Rows are points. Each copy is the shape, with its points in the same order, turned, moved and blurred by noise. Is it also mirrored, or only turned?
In the rows, 128 means zero.

Shape (7 x 2):
[[174 169]
 [104  76]
 [ 72  86]
 [168 166]
 [141 136]
 [ 94 108]
 [116  76]]
Copy 1 (7 x 2):
[[167  56]
 [103 150]
 [120 180]
 [167  64]
 [146  98]
 [135 151]
 [100 142]]
Copy 1 is: only turned
Copy 2 (7 x 2):
[[ 99 185]
 [175  99]
 [153  72]
 [106 186]
 [125 155]
 [135 103]
 [173 110]]
Copy 2 is: only turned

Shape (6 x 2):
[[181 185]
 [132 125]
 [126 113]
 [102 134]
 [ 58 138]
 [192 125]]
Copy 1 (6 x 2):
[[163  60]
 [114 132]
 [115 122]
 [128 147]
 [141 189]
 [ 93  65]]
Copy 1 is: only turned
Copy 2 (6 x 2):
[[101 202]
 [109 132]
 [107 115]
 [134 109]
 [179  97]
 [ 61 164]]
Copy 2 is: mirrored

Shape (7 x 3):
[[142  83 129]
 [ 80 134  56]
 [104  98  93]
 [ 73 144 122]
 [136  79 135]
 [106 145  96]
 [ 73 152 149]]
Copy 1 (7 x 3):
[[108  85 151]
 [ 28 162 150]
 [ 52 107 145]
 [ 66 144  96]
 [100  78 140]
 [ 74 150 135]
 [ 87 141  74]]
Copy 1 is: mirrored
Copy 2 (7 x 3):
[[154 177 129]
 [168  79  82]
 [173 131 108]
 [158  84 148]
 [163 176 138]
 [140  99 116]
 [149  90 178]]
Copy 2 is: only turned

Shape (10 x 4):
[[125 109 143 137]
 [129 159  92 105]
 [120 136 194 124]
 [150 159 110 172]
 [113 206 180  98]
 [123 144 126 104]
 [ 50 188 103 175]
 [189 114 145 121]
 [176 151 137 110]
 [100 122 121 206]]
Copy 1 (10 x 4):
[[122 150  94 121]
 [159 138 162 140]
 [139  98  63 127]
 [144 144 136  68]
 [192  61 102 133]
 [144 123 128 145]
 [234 173 107 102]
 [ 81 110 126 109]
 [111  94 144 114]
 [155 196  84  73]]
Copy 1 is: only turned
Copy 2 (10 x 4):
[[150 121 139 122]
 [118 132  66 134]
 [159 184 151 132]
 [181 107  87 155]
 [151 219  85 148]
 [117 147  98 125]
 [202 152  36  69]
 [128 116 142 174]
 [126 144 113 177]
 [215  92 110  90]]
Copy 2 is: mirrored

Shape (9 x 4):
[[108 130 164 119]
 [142 123 107 178]
 [144 111 158  92]
 [133  81  91 171]
 [146 120  91 146]
 [118 136  97 149]
 [ 90 106 133 126]
 [143 137  93   7]
 [134 141 201 125]]
Copy 1 (9 x 4):
[[130 138  83 128]
 [105 146 142 187]
 [119 134 104  86]
 [ 66 110 143 174]
 [110 118 157 155]
 [124 117 137 173]
 [114  97  85 141]
 [170  57 154  50]
 [138 178  76 109]]
Copy 1 is: only turned
Copy 2 (9 x 4):
[[110 149 133 164]
 [146  75 135 130]
 [117 170 157 131]
 [124  63 172 117]
 [128  94 134 103]
 [113  89 116 126]
 [ 86 115 150 154]
 [ 63 200 120  50]
 [146 172 132 181]]
Copy 2 is: only turned
Copy 3 (9 x 4):
[[157 112 140 138]
 [ 84 163 148 125]
 [133  81 117 110]
 [ 95 181 148  96]
 [ 86 156 118 113]
 [103 162 118 141]
 [154 141 137 121]
 [155  96  21  95]
 [141  69 156 158]]
Copy 3 is: only turned
Copy 4 (9 x 4):
[[149  93  81 115]
 [ 78 110 127 136]
 [175 101 116 140]
 [ 86 128 156 108]
 [101 136 133 143]
 [ 95 135 101 129]
 [136 121  99  92]
 [214 196 101 178]
 [157  53  81 140]]
Copy 4 is: mirrored

Shape (12 x 6):
[[129  85 146 182  59 137]
 [171  87 146 128 154 123]
 [ 95 165  80 195  78  80]
 [166 122 129 148 166 155]
 [ 85 157 190 171 158 145]
 [154 128  79 104  86  74]
 [157  88 134  94  87  88]
 [123  74 170  98 111  86]
 [ 91  95 103 162 165 102]
 [134 151 108 105 144 149]
 [112 115 189 168  83  82]
 [181 137 146 169 149 167]]
Copy 1 (12 x 6):
[[ 71 133 170 147 141  52]
 [ 96 101 104 114  88 117]
 [130 133 210 224 142 121]
 [105 130  78 154 102 122]
 [111  86  86 177 202 115]
 [115 143 199 134  89 160]
 [ 90 117 178  87 105 133]
 [100  77 159  80 133 118]
 [170  85 136 164 116  97]
 [134 152 106 137 131 155]
 [ 66  73 175 148 168 101]
 [ 74 137  75 170 111 114]]
Copy 1 is: only turned
Copy 2 (12 x 6):
[[143 194 155 195  92 111]
 [160 169 145  99 147 122]
 [142  82 134 204  50 111]
 [128 146 140 102 151  77]
 [108 114 144 191 195 111]
 [154 129  95 116  57 157]
 [158 178 112 119  95 176]
 [160 177 139 140 136 194]
 [150  96 197 135 123 134]
 [ 88 121 115 107 122 126]
 [168 163 132 218 130 149]
 [125 157 121 124 153  56]]
Copy 2 is: mirrored
Copy 3 (12 x 6):
[[ 99 131 138 191  27 160]
 [118 124 178 168 124 112]
 [ 93 199 107 109  58 205]
 [138  99 163 141 131 143]
 [ 92  79 107  87  76 117]
 [130 224 127 172 114 142]
 [118 187 140 198  96  99]
 [ 97 161 152 173  79  64]
 [116 159 186  91  76 133]
 [168 138 120 128 122 128]
 [ 48 145 116 157  54 120]
 [125  81 140 159 128 165]]
Copy 3 is: mirrored

Shape (12 x 6):
[[154 137 121 126 127 117]
 [145 117 108 112 135 140]
 [120 204 103 145  58 122]
 [175 214 190 128 163 138]
 [155 240 168 130 163 156]
 [174 132 101 211 161 126]
 [ 97 129 178 179 166 201]
 [ 66 114 102 179 136 102]
 [127 171 109  96 135 119]
 [155 128 107  93  85 112]
 [149 142 123  83 158 110]
 [158  96 158  82 151 123]]
Copy 1 (12 x 6):
[[142 137  93 119 123 112]
 [122 149 112 115 149 105]
 [113 188  37 110  58 142]
 [126  54  78 115  59  73]
 [ 95  66  72  90  48  90]
 [200 124 114  47 117 132]
 [124 119 195  92  51 104]
 [144 162 144 112 109 199]
 [ 91 126  76 122 122 128]
 [127 179  66 142 140 103]
 [110 104  86 136 156 110]
 [132 114 127 159 161  80]]
Copy 1 is: mirrored
Copy 2 (12 x 6):
[[124 121 100 124 138 142]
 [118 137 102  93 132 151]
 [147  66 158 157 108 182]
 [100  48  84 134 110  66]
 [100  43  97 132  70  79]
 [ 46 141  83 170 123 164]
 [ 19 108 160  86 122 102]
 [ 93 180 180 145 123 147]
 [150 116 115 113  99 129]
 [164 118 108 106 156 168]
 [148 136  86 100 121 109]
 [128 137  88  77 173 102]]
Copy 2 is: mirrored

Shape (11 x 8):
[[104 138  82  99 155 112  94 132]
 [160 148 129 162 149 135  76 207]
 [143 121  83 116 158 125  69 183]
 [ 48 127 115  87 162 113  99 189]
 [144 135 126 152  88 114  85 132]
 [ 92 142 166  77 148 130 141  92]
 [ 84 170 140 174 126 134 132  33]
 [137 103 166 195 111 196 184  63]
 [153 149 100 138 164  83 112 199]
 [ 82 118 150 101 195 109  87 117]
 [122  78 138 146 144 107 120 160]]
Copy 1 (11 x 8):
[[102  74 120 120 140  74 128 147]
 [133 122  96 167 185 128  62 143]
 [111  75 100 154 150  95  68 150]
 [ 63  83 166 148 188  61 127 116]
 [117 164 116 120 118 107  84 171]
 [104 144 131 131 114  96 183  89]
 [129 162 130  48 123 152 191 142]
 [150 171 163 102  75 225 137 102]
 [135  86 113 188 168  93 101 184]
 [ 53 107 102 144 160 111 167 103]
 [ 80 122 148 184 136 141 109 156]]
Copy 1 is: only turned
Copy 2 (11 x 8):
[[145 125 162 127 187 108 111 118]
 [187 201 173 116 138 195 107 104]
 [194 144 169  97 160 145 111 107]
 [118 103 158 114 226 169  83  99]
 [131 181 145 119 132 123 167 110]
 [ 79 119  92 153 175 126 102 140]
 [ 39 182 152 192 135  71 125 137]
 [ 61 141 131 210  31 125 137 128]
 [194 173 184 134 169 180 130 154]
 [ 90 127 148  98 171 124  63 152]
 [117 127 169 107 129 183 129 144]]
Copy 2 is: mirrored
Copy 3 (11 x 8):
[[117 101  59 142 135 135 106 100]
 [168 108 121 196  91  87  94 142]
 [127  97  62 200 121  95 102 103]
 [106  87  32 129  88 129 146 149]
 [139 177 108 154 110 110  85 115]
 [ 97 124 109  89 157 151 163 142]
 [116 164 136  98 175 210  69 162]
 [155 204 185 176 176 215 154 154]
 [167  77 109 167  76 107  99  89]
 [ 65  92 104 139 132 137 130 137]
 [110 127 121 181  88 143 149 109]]
Copy 3 is: mirrored
Copy 4 (11 x 8):
[[156 148 105 105  75 108 150 180]
 [ 87 140 155  82 105  88  63 144]
 [128 124 124  91  62  78 102 165]
 [128 137 131  45  58 149 174 140]
 [140 154 115 103 153  71 114 137]
 [148 106 106 122 144 180 176 166]
 [180 195  57 140 187 170 128 163]
 [157 127  59 178 181 189  62  89]
 [111 168 183 116  74  91 112 154]
 [179 121 140  79 115 160 142 178]
 [161 124 155 108 101 127 109  96]]
Copy 4 is: mirrored

Shape (13 x 9):
[[135 111 115 148 147 174 136 116 120]
 [118   7 113 165 116 105 148 143 110]
 [ 25 185 109 124 144 134 144  74 115]
 [135 119 155 157 118 103 128 134 136]
 [ 48 141 111 101 123 171 151 117 155]
 [133 182 121 100 110 222 138 150  90]
 [129 181 115 107 156 160 162 147 109]
 [131 182 110 129 126 111 156 110 138]
 [131 145 123 185 108 109 133 150 122]
 [ 99 169 150 104 135 120 104 142 117]
 [114 177 116 106 121 101 129  68 128]
 [119 153 118 120 146 141  97 138 137]
 [132 151 191 177 128 101 140 138 128]]
Copy 1 (13 x 9):
[[111 132 161 133 150 125 140  77 163]
 [119 201 167 102 219 183 173  83 113]
 [ 57  95 111 106 187  58  80 143 151]
 [130 175 139 109 134 137 134 135 127]
 [101  86 150 133 204  72 142 148 168]
 [173  70 127 112 141  95 115  86 212]
 [119  78 151 109 131 130  96 122 186]
 [114 117 131 149 133 126  81 150 144]
 [146 172 153 105 142 121  92 123 124]
 [122 101 120  77 125 102 125 145 129]
 [ 87 106  82 148 141 115 100 143 124]
 [123  96 154 114 126 102 133 114 119]
 [118 191 132  95 103 122 120 150 153]]
Copy 1 is: mirrored
Copy 2 (13 x 9):
[[123 130 127 110 124 153 168 122 116]
 [190 121  80  84  52 175 139 126 177]
 [177 145 145 178 202  89 168 167 128]
 [125 151 118 141 105 121 114  84 150]
 [170 155 167 110 156  96 160 168 104]
 [ 53 163 118  90 163 111 175 163  84]
 [ 91 112 126 105 172 108 133 134  99]
 [128 145 115 137 183 126 110  99 111]
 [123 169  98 121 144 132 129  92 170]
 [ 93 131 152 148 137  92 111 150 148]
 [149 144 129 181 174 129 105 136 101]
 [104 138 160 127 143 140 132 147 138]
 [110 146 118 159 112  94 134  51 156]]
Copy 2 is: mirrored
Copy 3 (13 x 9):
[[ 89 147 115 112 120 147  97 126 124]
 [123 121  38  81 101 178 125 149 198]
 [ 50 147 129 133  89  60 198  98 102]
 [131 114 115 121 155 146 146 105 156]
 [ 80 169 130 108 114  89 176 170 100]
 [ 73 127 202 110 127  90  78 160 116]
 [ 81 143 181 166 118 115 115 140 135]
 [ 94 114 131 178 148 106 152 119 118]
 [ 90  87 127 128 158 158 148 109 157]
 [129 120 177 126 114 109 165 110 127]
 [116 109 115 170 121  75 155 102  99]
 [116 120 156 128 110 144 144 123  99]
 [121 124 138 125 181 140 151  73 169]]
Copy 3 is: only turned
Copy 4 (13 x 9):
[[119 143 133 179 128 151 147 114 107]
 [189  83 158 133 111 221 144 113  60]
 [140 130 164 129 160  34 180  80 120]
 [160  99 121 132 129 142 120 159 126]
 [122 119 175 163 191  94 156  68 138]
 [113 182  68 187 175 132 140  76 171]
 [117 131 102 167 118 106 143  80 178]
 [145 127 137 148 112  82 114 111 160]
 [179 136 131 125 115 141 146 152 157]
 [112 112 106 109 155 107 138 114 153]
 [139 132 135 118 119  62 101 108 124]
 [ 96 137 138 124 140 128 131 124 144]
 [162  85  95 144 125 112 144 186 145]]
Copy 4 is: only turned
